Every row gives one point. Any point is a mix of the corners, with weights that add up to 1. It lies inside the corners' shape when no weight is negative. Is each point inside? If not, which corners have a negative weight?
(in the rows, 128 means zero)

Corners:
(1): [89 78]
(2): [101 217]
(3): [157 116]
Points:
[112 175] => inside
[ 88 137] => outside (3)
[105 203] => inside
[132 176] => outside (1)
[140 173] => outside (1)

Corners:
(1): [119 149 114 117 127 136 137 114 134]
(2): [104 104 132 117 165  78 135 150 140]
(3): [126 110 136 116 125 111  41 130 132]
(4): [249 158  83 156 101 135  98 107 140]
(5): [116 137 134 144 134 135 121 125 115]
(6): [ 76 121 133  97 133 112 103 224 120]
(7): [123 146 137 114 112 132 135 124 101]
(8): [124 153  96 135 107 118 108 115 104]
(9): [ 77  72 143 106 147 135 106 145 110]
(10): [187 145 116 118 159 135 139 110 113]
Points:
[135 134 122 120 134 124 121 135 128] => outside (8)
[122 133 113 128 123 121 111 127 113] => inside
[125 129 125 118 125 123 103 148 121] => inside
[ 98 126 126 115 139 124 133 139 113] => outside (3, 4)

Corners:
(1): [ 97 140 135 158 151 109 136 158  68 125 204  96 109 139 155  58 131 117
 123 159]
(2): [202 142 132 103 142 114 141 124 129 108 133 120 124 128 159 102  87 123
 116 156]
(3): [217 139 126 171 147 140  47 107 110 140 137 128 125 135 130 146 113 132
 111 109]
(4): [133 138 145 107 101  81 161  93  94 112  97 129 100 135 126 155 147 151
 127 153]
(5): [112 130 102 116 119 120 131 128  87 104 158 126 145 149 115 146 108 132
 140 119]
(6): [132 137 102 161 117 143 128 112 143 115 147 139 123 137 108 153 157 131
 146  99]
(7): [113 115 123 144 132 145 102 140 100 119 132 107 127 147 169 119 126 115
 158 132]
(8): [114 109 120 128 132 148 145 133 143 108 114 196 143 145 118 118 104 123
 128  96]
(9): [118 124 134 126  95 150 129 136 156 129 117 177 138 140 156 153 117 138
 111 106]
(10): [132 123 110 131 196 194 111 137 151  94 175  96 141  89 149 114 114  86
 111 123]
(11): [101 143 145 133 109 114 156 146 139 108 104 147 136 147 152 144 126 116
 153  91]
(12): [109  80 147 134 121 105 167 156  46 154 201  98 109 170 168 140 181  80
 112 106]
(13): [121 126 110 161 154 108 112 156 137 173 136 141 148 134 151 135 131 129
 120 112]
(14): [122 155 127 186 149  90 147 149  54 102 185 181 122 164 164 137 136  97
 146 145]
(15): [123 126 114 178 123 141 127  59 138 134 126 173 204 134 109 139 182 136
 121  79]
(16): [107 125 130 122 129  91 109 146 163 118 110 249 153 102 135 138 111  91
 140  76]
(17): [112 143 129 132 111 164 150 106 132 104 119 126 111  98 123 125  97  98
 154 125]
(18): [ 95 131  92  96 112  88 155  87 148 112 129 102  90 153 106 128  93  63
 109 128]
(19): [ 97 138  97 109 125 114 133 139 145 221 154 128 151 164 117 132 173 113
  90 140]
(20): [112 137 123 164 117 101 123 149 138 123 138 141 166 144 108 135 118 119
 140 132]
(21): [107 114 142 116 150 112 126  52 157 126 124 129 118 120  96 136 117 119
 138 121]
Points:
[122 126 124 130 133 127 128 118 140 127 126 150 139 126 133 135 123 105
 125 115] => outside (1, 5, 6)
[123 133 118 133 134 118 124 120 129 131 133 145 135 131 128 126 118 117
 122 128] => outside (6, 11, 12)
[110 128 121 138 121 113 141 142 116 130 138 155 135 148 142 128 129 116
 132 119] => outside (3, 10, 21)
[117 131 119 135 130 113 140 139 113 123 146 141 134 140 139 123 127 110
 130 125] => outside (3, 9, 21)
[125 127 118 143 140 117 124 134 113 132 158 134 139 146 136 122 130 112
 126 119] => outside (4, 9, 17)

Corners:
(1): [ 99 131 155 147 136 148 143 134 163 133 133 127 101 170 128 131 115 124
 121 104]
(2): [187  67 128 126 112 150 104   7  72 143 207 132 160 120 122 123 108 121
 164 103]
(3): [103 123 141 121 113  89 122 142 163 114 104 140 143  96 139 148 144 132
 111 136]
(4): [144 129 115 133 118  92 129 149 157 106 102 111 145 112 129 108 112 112
 126 114]
(5): [109 120 144 102 136 125 137 148 127 108 149  96 125 120 132 149 155 129
 129 111]
(6): [128 113 156 133 124 157 122 101 104 132 136 146 108 103 140 147 105 102
 102 121]
(7): [138 135 161 141 137 138 138  89 122 143 110  91 100 118 135 134 161 129
 113 124]
(8): [128 115 106 169 126 136 120 124  63 144 130 118 142 114 119  97 117 121
 105 138]
(9): [122 148 193 109 219 158 154 136 177 106 123 116 144 177 146 135 125 120
 117 126]
(10): [102 140 137 165 137 124 112 144 172  99 129 108 155 128 106  81   8 137
 206  90]
(11): [107 136 160 128 145 148 109 143 161 106 132  79 100 128 137  89 152 127
 105 109]
(12): [110 126 144 134 111 144 142 144 152 116 115 123 118 132  84 127 131 102
 120 119]
(13): [111 136 139 160 193  77 141 129 135 163 127 105 121 138 109 117 122  84
 117 120]
(14): [139 121 128 145 107 148 100 144 129 127 124 140  99 106 126 146 136 126
 104 126]
(15): [107 100 134  99 203 121 141 141 137 102 109 124 116 112 151 151 142 132
 115 170]
(16): [100 143 129 126 128 146 152 156 174 128 113 117 149 134 138 109 151  96
 140 123]
(17): [122  62 109 144 108 146 135 125 126 212 113  43 121 128 103 137 153 109
 101 122]
(18): [111 131 128 150 122 136 150 160 150 115 141 143 135  99 148 137 146 130
 100 160]
(19): [114 110 102 152 128 132 115 106  41 143 153  85 130 122 129 161 109 138
 119 198]
(20): [108 124 104 123 121 144 135 111 154 132 125 113 120 125 105 155 123 145
 107 116]
(21): [129 124 152  91 102 126 139 142 156 148 136 147 114 109 140 137 155 133
 110 150]
Points:
[117 136 154 137 162 141 130 124 157 112 127 133 130 128 142 118 121 121
 124 121] => outside (4, 5, 12, 17, 19, 21)
[118 123 129 141 129 133 135 137 130 127 131 121 131 117 130 126 131 122
 114 135] => inside
[120 121 137 131 132 135 129 127 133 129 128 113 126 126 121 129 126 121
 123 124] => outside (18)
[122 116 131 130 134 125 131 124 130 135 126 112 135 116 133 137 131 124
 122 133] => outside (1, 11, 12)
[119 118 128 136 114 130 127 130 148 132 131 120 128 120 118 123 123 119
 122 110] => outside (7, 9, 15, 19)
[120 122 142 130 137 132 135 124 139 128 129 111 127 128 127 126 129 120
 121 123] => outside (14)
[115 119 136 130 140 138 135 131 133 127 136 113 128 128 127 127 122 119
 121 127] => outside (3, 7, 14)

Corners:
(1): [115 124 136 159 116   7 147 117  84 178 122 147 118 150 110 125 167 149
 105 128]
(2): [129  83 137 115 116 124 115 116 157 118 141 141 115 128 130 135  96 109
 129 136]
(3): [117  93 170 138 141 133 145 113 101 135 144  43 107 153 103 124 129 135
  88 128]
(4): [ 82 143 125 136 175 138 134 142 108 160 128 141 219 145 140 121 134 163
 110 130]
(5): [134 146 125 131 119 144 149 127 177 120 135 136 162 101 118 127 123 143
 124  63]
(6): [128 157 109 135 127  93 138 160 118 125 116 138 179 124 111  87  96 127
 137 111]
(7): [105 154 149 140 129 134 153 138 111 153 122 126 124 121 120 140 117 154
 121  98]
(8): [128  85 130 181 125 144 108 159 115 123 124 139 119 138 124 142 102 147
 123 130]
(9): [125 146 115 119 144 143 118 128 156 146 146 126 124  56 113 124 101 101
 142 120]
(10): [118 139 120 117 125  70 126 125 114 129 132 135 101 106 112 133 115 131
 118 102]
(11): [114 143 148 161 128 141 113 141 108 125 150  87 130 131 100 141 131 127
 107 134]
(12): [137 103 117 114 124 139 150 125 146 113 133 139 123 132 120 128 111 141
  94 147]
(13): [125 134 148 140 154 145 151 107 121 116 130 112 114 128 114 115 114 138
  93 142]
(14): [132  68 118 134 120 140 114 127 112 121 160 131 126 125 104 152 109 127
 138 145]
(15): [ 70 128 154 125 133 133 149 137 118 140 125 148 122 107 136 132 175 166
 116 112]
(16): [128 140 148 124 128 141 118 124 147 128 174 105 111 114 113 134 101 142
 115 142]
(17): [119 135 147 115 133 142 105 120 160 117 124 140 105 149 146 127 156 161
 134 111]
(18): [113 130 138 132 133 135 125 121 120 140 126 128 117 136 112 107 124 144
  98 109]
(19): [108 118 134 126 135 138 109 151  98 114 176 121 104 108 134 128 114  91
 118 118]
(20): [ 75 130 117 134 131 126 138 130  98 133 130 139 117 128 150 119 117 142
 116 135]
(21): [ 71 162 113 116 137  94 158 168 130 146 143 144 127 129 121 115 120 139
 150 105]
Points:
[114 133 139 130 131 117 130 120 126 134 137 118 131 119 121 129 124 137
 119 124] => outside (8, 12, 18, 19, 21)
[117 128 132 134 133 124 130 132 125 131 138 121 130 127 118 126 117 135
 118 119] => outside (15)
[112 116 135 129 134 155 127 129 132 126 146 123 123 120 123 134 119 137
 119 127] => outside (1, 6, 10)
[118 121 115 121 132 131 122 144 146 131 146 155 146 112 129 126 115 129
 131 122] => outside (3, 7, 10, 11, 13, 20)
[127 111 123 137 126 114 120 131 116 123 148 128 106 123 112 127  98 117
 117 148] => outside (3, 4, 5, 7, 15, 17)
[107 137 143 139 134 118 132 135 120 131 135 123 130 132 126 126 129 143
 118 115] => outside (9, 12, 14, 18)

Corners:
(1): [147 106 119 100 133 165 134  84 115 100 112 123  96 105 126 166  99 141
  74 108]
(2): [118 134 121 114 128 137 125 140 109 110 152 133  97 157 155 115 113 142
 129 151]
(3): [138 100 108 113  31 128 120 131 124 121 151  94 153 112 141 137 111 145
 127 132]
(4): [109 110 120 156 143 143 131 143 140 116 171 146 144 140 140  94 111 125
 150 141]
(5): [124  92  98 123 139 124 115 119 123 249 135 125 115  99 155 104 159 101
 138 133]
(6): [157 143 118 130 112 114 152  85 139  77 143 139 144 143  65 127 130 154
 158 147]
(7): [160 138 122 104 138 120 123  89 164 108 133  79 145 163 143 145 128 160
 111 128]
(8): [120 111  99 166 148 129 130 133 143 130 106 124 135 116 153 127 128 146
 149 153]
(9): [132 119 168 115 137 127 179 128 127 124 144 123 123 106  97 121 117 133
 130 131]
(10): [127 203 130 125 156 122 158 115 109  95 181 140 126 172 155  91 129  79
 167 167]
(11): [116 173 155 161 131 146 121 118 100 148 179 126  80 105 142 110 166  32
 148 165]
(12): [137 111 102 106 128 138 154 118 122  83 130 133 156 224  91 141 119 173
 143 141]
(13): [ 92 131 102 148 159 146 154 115 123 123 154 143 103 119 152  93 145 106
 168 134]
(14): [131  98 104 124 107 130 100 140 135 112 132 125 148 112 149 177 122 171
 125 113]
(15): [156 200 141 110 123 176 117  96 142 104 153  87 113 115 143 136 129  96
 107 157]
(16): [132 115 127 129 138 123 127 126 114 110 159 108 157 147 140 110 147 151
 149 151]
(17): [115 115 128  86 106 129 103  77 117 132 154 122 116 104 148 159 125 118
 112 160]
(18): [130 115 128 111 132 117 116 147 142 119 127 123 129 107 141 124 182 140
  78 131]
(19): [113  93 145 142 117 128 134 134 117 136 130 135 157 130 151 110 132 153
 144 103]
(20): [ 85 108  95 151 113 107 147 124 118 153 159 134 136 123 135  99 134 159
 132 143]
(21): [122 114 161 109 145 113 133 130 131 107 133 117 141 104  58 109 147 127
 117 127]
Points:
[140 118 115 116 123 135 130 111 136 114 135 116 138 131 137 139 128 147
 125 130] => outside (2, 11, 20, 21)
[129 121 118 126 131 131 132 114 129 121 138 119 130 130 135 127 129 140
 127 137] => inside
[128 145 140 120 126 139 139 116 119 105 156 125 118 127 120 115 135 112
 124 145] => outside (5, 7, 8, 14)
[113 138 114 142 121 138 120 125 126 121 152 125 116 120 174 123 124 119
 129 144] => outside (5, 6, 9, 12, 16, 21)
[131 131 126 120 123 144 126 118 130 126 141 115 124 126 156 135 125 125
 123 132] => outside (6, 16, 20, 21)
